Rows are points. Before rounding, the points of a table are all equally far from one centre. They may lie mostly on one side of it. Write the centre, to within rounding.

Points, 6 rows:
[[ -9  -2  54]
 [ 54  -6  20]
 [ 29  61  41]
 [  3 -23  41]
 [  2  -1  55]
 [ 39 -13  33]]
Centre: [ -1  25 -10]

Points:
[[ 10  25  51  10  24 -11 -15 -61]
 [ 25  21  25  28  26 -45 -40 -47]
 [  9  13  21  26  15 -33 -49 -51]
 [ -4  16  62   2  27 -53  -6 -44]
 [-18  14  32   9  27 -36   1 -67]
 [ 19  18  25  31  31  -4 -20 -58]
 [ -6  15  12   6   8 -25  -4 -83]
 [ -3  18  61 -11   7 -14 -25 -45]
 [ 21  24  28 -26  -3 -29 -31 -69]
 [ 28   5  60 -41   5 -16   4 -61]
 [ -6   9  28  -3   5 -37  13 -85]
 [ -5  22  23   3  37 -41 -24 -58]
 [  5  12  33 -23   3 -34 -45 -61]
 [ 12  19  46 -21  39 -27 -24 -57]]
Centre: [ 25 -16  21  -2   7 -30   0 -32]

Points (19 x 14):
[[ 46  37  42  25  32  36  -3 -69  44 -27  38   9  -6  -3]
 [ 32   3  13  24   8   1 -21 -86  12 -26  48   8 -23  -6]
 [ 44 -34   7  -2 -13  24  46 -57   9 -17   6  38  18  36]
 [ 50   0  -2  11 -32  12   7 -43 -17 -57   8  11  32  32]
 [ 39  20  24  17 -21  46   3 -59  17   3  39  18  -6  60]
 [ 17   1 -21   3 -26  44 -30 -87   8 -45  -2  10  26  31]
 [ 72  12  19  -3 -13  29  11 -42  41 -19  66  19 -16  30]
 [ 36 -10   5 -25  -4  33  29 -39 -12 -30  13  30 -25  48]
 [ 21 -40  -5 -22  13  54 -34 -27  -3   9  65  26  15  26]
 [ 25 -10  27 -15  14   2   9 -50  10 -25  56  -9 -21  44]
 [ 10   2  32 -20 -32  41  16 -43  -2 -48  39  24 -15   6]
 [ 47 -11 -22   6  -8  57  28 -77   2 -46  21  18  37  30]
 [ 74 -15  18  12   7  74  14 -39  20  -2  61  17  17  24]
 [ 30  -9   9  13 -26  15  -6 -95  14 -15   9  29  -8   6]
 [ 30   3  21   5 -22   0 -21 -77  11  -6  27  36   5  -1]
 [ 29   0 -18 -40 -26  21 -10 -60  16 -30  25 -27 -14   1]
 [ 35 -16  24  22  -5  57 -34 -35  28 -15  66  39 -48   1]
 [ 24   2  26  -8 -31  56  -1 -54  21 -54  27 -24  -7  44]
 [ 43  28   0   3 -23   6   0 -63  -3 -35  30  11 -31  17]]
Centre: [ 14  -7 -14  22  10  36  -4 -17  37 -24  18  11   5  10]
